Rows are points. Examples show where two turns around zero, p and q, send a point. Where does a point land after both, in the order given? Backwards means that the second turn is done in reverse. Each puzzle has new turns, and all numbers are rounded.
In the rows, 128 means zero.

Turn p:
[ 83 149 108] => [161  90 110]
[ 98 136 121] => [144 106 111]
[159 101 137] => [ 94 148 141]
[166 123 114] => [114 139 165]
[115 119 135] => [122 124 112]
[147 141 153] => [134 161 129]
Turn q:
[117 115 150] => [138 118 104]
[145 111 150] => [150 142 109]
[120 104  96] => [ 91 144 119]
[131 141 143] => [145 119 133]
[134 163 155] => [162 107 148]
[120 135  75] => [ 82 136 155]
Where do these land?
q, then p backwards: [148 111 159] => [112 158 151]
q, then p: [101 141 125] => [105 118 112]
p, then q: [168 125 111] => [158 100 115]
p, then q: [105 160 106] => [142 170 119]
q, then p: [119 102 138] => [132 104 145]

Turn p:
[122 124 176] => [164 154 109]
[134 161 123] => [109 119 101]
[132 105 125] => [139 124 148]
[113 156 118] => [100 136 112]
[140  94  98] => [128 106 169]
Turn q:
[115  96 150] => [142  96 106]
[138 138  95] => [106 137 155]
[142 131 166] => [136 140  90]
[117 147 101] => [128 139 161]
Where do these land?
p, then q: [139 117 127] => [122 123 115]
p, then q: [119  83 154] => [114 165  93]
p, then q backwards: [ 90 163 114] => [180 138 122]
p, then q: [153 151 129] => [111 103 144]
q, then p: [139 125 117] => [125 144 129]

Turn p:
[135 111 136 123] => [122 118 140 140]
[170 139 133 118] => [165 114 149 131]
[107 113 142 149] => [105 144 119 149]
[134 140  94 137] => [144 115  99 115]
[159 135 117 125] => [157 110 131 127]
[118 128 114  83] => [113 109 144  90]
[ 73 131 160 160] => [ 90 185 113 143]
Turn q:
[131 129 108 143] => [131 109 130 112]
[119 137 123 144] => [126 128 130 107]
[178 144 129 145] => [177 119 152 126]
[111 142 124 129] => [112 134 136 115]
[123 128 108 136] => [121 111 128 115]
[114 134 136  62] => [ 88 143 147 178]
[120  82 168 138] => [141 152  74 141]
Where do these land?
q, then p: [100 148 165 105] => [140 175 116 104]
q, then p: [160 148  84 135] => [109 112 167 164]
p, then q backwards: [115 111 141 164] => [118 107 149  97]
p, then q: [127 121 107 121] => [118 115 115 139]
q, then p: [138 112 143 115] => [143 130 108 138]

Turn p:
[137 145 102  67  99 108] => [157  94 105 129 187 126]
[121 110  98 145 123 143] => [121 145 135 158 131 150]
[107 136 147 147 154 139] => [113 126 153 128  98 112]
[129 143 145 151 119 136] => [131 120 130 119  99 141]
[103 122 119 150 116  87] => [134 141 167 106 144 152]
[152 151 143 133 169 135] => [146 135 122 128  96  88]
[147  90 142 103 115 148] => [ 96 134  84 128 141 128]
Turn q:
[160 124 102 144 119 108] => [ 94 131 141 155 137 146]
[173 144  87 113 169 153] => [127  97 126 198 124 103]
[124 116 144 130 133 109] => [118 131 141 108 133 119]
[117 113 125 159 142 166] => [142 150 131 139  82 121]
[129 138 160 137 107 109] => [137 137 150 103 149 146]
[106 118 144 149 122 111] => [120 139 141  96 116 138]
[105 113 151  92 123 165] => [164 145  93 112 132  98]
[110 158 111 100 110 103] => [123  93 101 114 150 152]
Where do these land?
p, then q backwards: [ 93 149  99 136 107 128] => [153 171 130 147 130 117]
p, then q: [150 141 141 127 110 141] => [113 140 106 149 129 133]
q, then p backwards: [149 158 141 116 105 106] => [109 125 103 110  99 106]
q, then p: [119 125 143 109 143 150] => [152 144 118 115 145 128]
p, then q: [137 157  75 127 161 117] => [121 130 193 148 142 137]
p, then q backwards: [117  74 145 125 114 134] => [129  98 106 130 100  91]
p, then q: [148 159 151 130 160  99] => [109 120 133 129 185 129]
q, then p backwards: [103  97 134 168 109 130] => [140 104 150 176 132 118]
p, then q: [138  94 122 113 142 148] => [118 101 128 120 100 150]

Turn p:
[143 128  97 109 140 152] => [107 138 168 132 137 120]
[127 119 141 163 148 114] => [138 126 106 105 150 149]
[165 115 105 104 108 110] => [132 110 151 119 132  79]
[108 102 146 157 129 140] => [137 161 101 112 130 143]
[114 170 156 140 130 158] => [ 96 129 101 161 122 158]
[144  97 121  97 142 126] => [152 140 158 133 146 107]
[ 95 164 129 125  99  96] => [134  91 113 132  78 140]
Turn q:
[ 90 112 138 154  81 150] => [ 89 107 152 115 170 154]
[141 153 139 142 148 161] => [164 108 124 128 121 157]
[159 142  94 126 163 115] => [142 144  97 134  80 127]
[ 89 109 138 146 115 125] => [ 98 127 156 143 150 140]
[152  94 125  99 148 106] => [140 178 124 126 122 101]
[143 145 143 156 111 129] => [130 107 102 135 149 142]
[143 144 128 104 150 101] => [147 133 116 143 106  95]
[ 87 124 140 132 101 143] => [105 106 162 122 152 135]
[149 130 108  94 134 121] => [138 141 118 108 104 101]
Where do these land?
p, then q backwards: [124 143 169 151 101 127] => [164 149 113 151 123 102]
p, then q: [151 129  92 154 104  91] => [118 163 153 116 133  79]
q, then p: [117 118 133 152 146 169] => [103 159 118 157 145 123]
p, then q: [119 107 112  93 119 120] => [138 122 102 136 158 110]
q, then p: [150 142 131  92 106 138] => [157 109 155 133 134 103]
q, then p: [139 102 118 123 159 141] => [ 97 112 118 153 124 119]
q, then p: [ 95 155 141 131 160 109] => [130 137  81  98 137 121]

Turn p:
[ 94 132 116 124 149 136 101 175] => [132 172 141 130 116 141 164  95]
[ 85 158  93 101 165 131 128 166] => [101 179 161 140 100 166 153 116]
[148 134 128 145 105 102 129 153] => [138 120 122  81 132 133 139 134]
[133 122 142 129  94  83 120 115] => [120  88 113  99 112 107 141 133]
[144 138 152 134 138 123 126 111] => [138 108 105 137 125 141 119 133]
[135 113 108 163 153 132 124 104] => [167 122 146 152 131 122 131 153]
[153 107 130 105 129 154 135 106] => [128 117 136 143 140 116  84 117]
[135  97 154 136 140 139 169  86] => [137 124 104 156 125  98  84 162]
[124 149 130 114  79 151 120 134] => [ 90 120 124 115 168 126 137 109]
Turn q:
[162  96 124 135 141 150 106 131] => [149 142 127 127 114 168 155 141]
[ 85 123 136 109 131 111 128 145] => [129 128  95 115 122  91 119 117]
[ 75 151 140 159 141 126 135 134] => [118  90 119 132  96  97  96 130]
[160 118 120 133 118 122 130 153] => [129 143 144 126 121 143 152 103]
[159  85  93 152 121 135 138 127] => [134 118 126 155 129 166 175 113]
[167 129  96 128 127 131 107 134] => [129 137 156 121 131 143 170 137]
[161 109 114 132 112 116 103 106] => [113 154 134 148 137 148 161 145]
[132 164 135  84 152 123 147  98] => [153 134 148 123 175 104  97 146]
[ 73 143 146 130 101 152 137 137] => [ 97  97  99 101 122 119  91 120]
[105 162 175 117 136 113 150 116] => [129 135 132 131 134 100  65 126]
Where do these land?
p, then q: [142 150 110 110 130 145 153 148] => [133 122 124  92 119 125 106 155]
p, then q: [137 134 104 116  97  95 143 141] => [134 148  93 101 145 113 113 116]
q, then p: [108 130 133 101 122 109 142 125] => [136 113 145 135 100 141 140 135]
q, then p: [148 162 160 110 132 149 113  87] => [142 151 110 129 128 163 145  76]
p, then q: [114 119 127 173 108 145 136 139] => [161 126 160 130 129 102 129 109]
p, then q: [153 102 121 101 120  99 164 135] => [104 171 107  96 132 110 137 138]
p, then q backwards: [126 149 170 109 149 153  74 126] => [130  73 125 148 110 123 180 138]
q, then p: [109  93  96 154 138 147 107 128] => [124 156 152 101 148  97 110 148]
p, then q: [115 112 130 178 157 112 119 123] => [127 135 169 136 130 147 141  85]

Turn p:
[150 146 151 116 169 106 128 148] => [ 79 112 113 155 118 130 116 142]
[137 142 104 125 118  98 141 138] => [127 141 106 132 145 139  97 120]
[126 113 151 112 108  90 121 131] => [119 122  87 121 124 129 142  99]
[131 125  86 143 105 148  92 143] => [173 157 146 146 105 138 115 116]
[146 126 128 130 135 156 104 107] => [140 105 160 137 112 138 133 125]
[ 74 106 143 113 107 147 147 123] => [152 133 115  90 134  90 162 141]
[128 174 124 141 106 121 142 112] => [136 128 134 147 178 122 118 116]
[101 133  96 136 208 151  89 145] => [106 142 175 142  69  85  90 154]
[135 106 140 148 107 158 148 142] => [141 147 135 119 134 152 164 148]
[129 133 146 145 138 105 153  99] => [ 95 118 136 110 159 128 131 114]
[150 105 140  99 106 129 145 119] => [141 101 103 109 131 155 142 133]
Turn q:
[163 138  96 131 147 126 101 140] => [102 144 121 120 172 137 138 109]
[108 139 102 113 134 104 153 140] => [118  87 111 128 142 127 126 152]
[152 132 165 153  98 111 153 158] => [184 121 131 128 125 156 164 123]
[109 129 135 124 122 154 162 148] => [133 104 127 165 107 122 144 131]
[103 145  97  78 117 159  90 139] => [109 140 112 159 158  64 110 134]
[114 138  96 126 122 133  99  95] => [102 132 136 102 136  90 110 121]
[174  95 139 146 109 120 125 100] => [137 162 172 100 125 152 144 134]
[101 106 158 107 143 122 138 112] => [132 132 123 139  95 138  95 155]
[153 129 163 145 132 122 140  93] => [147 134 162 113 111 159 112 112]
[104 129 128 156 155 130 119 154] => [115 124  85 127 110 135 138 109]
Where do these land?
p, then q: [135 105 117 159 168 110 153 125] => [143 126 102 155 116  91  95 128]
q, then p: [159 111 139 144 113 108 133 111] => [130  98 117 146 134 132 146 158]
p, then q: [145 146 108  89 132 140 117 143] => [124 160 121 113 139 125 167 121]
q, then p: [117 117 138  83 146 113 181 109] => [136 166 131 146  82 138 174 132]
p, then q backwards: [107 127 123 107  91 173 104 142] => [117 127 166 128  76 128 136 155]
q, then p backwards: [148 121 176 160 150 112 121 121] => [155  87  96 141 102 118 116 133]
p, then q: [140 175 123 105 108 148 116 154] => [115 139 120 102 133 155 171  98]
p, then q: [ 92 142 110 142 102 122  92 143] => [145 114 149  86 153 141 116 105]
q, then p: [110 123 113 109 111 137 104 153] => [107 154 118 131 138 127  94 121]
p, then q: [145 124 140 171 141 118 157 121] => [124 112 111 160  99 120  99 115]
q, then p backwards: [111 117 121 139 146 126 130  86] => [130 105 114 128 169 115 126 118]
